Each row is a point. Each copy is the shape, with its points in the same order, stretched, turned, moved and blurred by noise. Some copies are also mirrored. Which?

Shape, 9 rows:
array([[ 3.3, -4.4, -5.1],
       [-3.3,  3.3,  3.8],
       [-0.3,  3.4,  1.2],
       [-1.0,  2.0, -7.8],
       [ 0.9,  2.2,  0.6],
       [ 1.8, -1.2, -5.9],
       [ 1.0,  4.9,  6.9],
       [ 3.1, -5.9,  1.7],
       [ 1.6,  2.6,  1.3]])
Copy 1, 9 rows:
array([[-4.0, -0.3, -3.8],
       [ 5.9,  0.4,  4.9],
       [ 5.4,  0.3,  0.3],
       [ 2.8,  6.0, -5.4],
       [ 3.9, -0.6, -0.3],
       [-1.2,  1.8, -5.3],
       [ 8.1, -4.3,  4.2],
       [-4.6, -5.1,  1.9],
       [ 4.5, -1.5,  0.3]])
Copy 1 is: only turned
Copy 2:
array([[  2.3,   6.4,   5.9],
       [  0.6,  -8.1,  -4.7],
       [ -1.7,  -3.6,  -3.5],
       [ -4.0,  -2.1,   7.2],
       [ -2.1,  -1.2,  -3.2],
       [ -1.3,   3.2,   5.4],
       [ -0.8,  -4.0, -11.4],
       [  6.9,   6.1,  -1.4],
       [ -1.3,  -1.3,  -4.1]])
Copy 2 is: mirrored
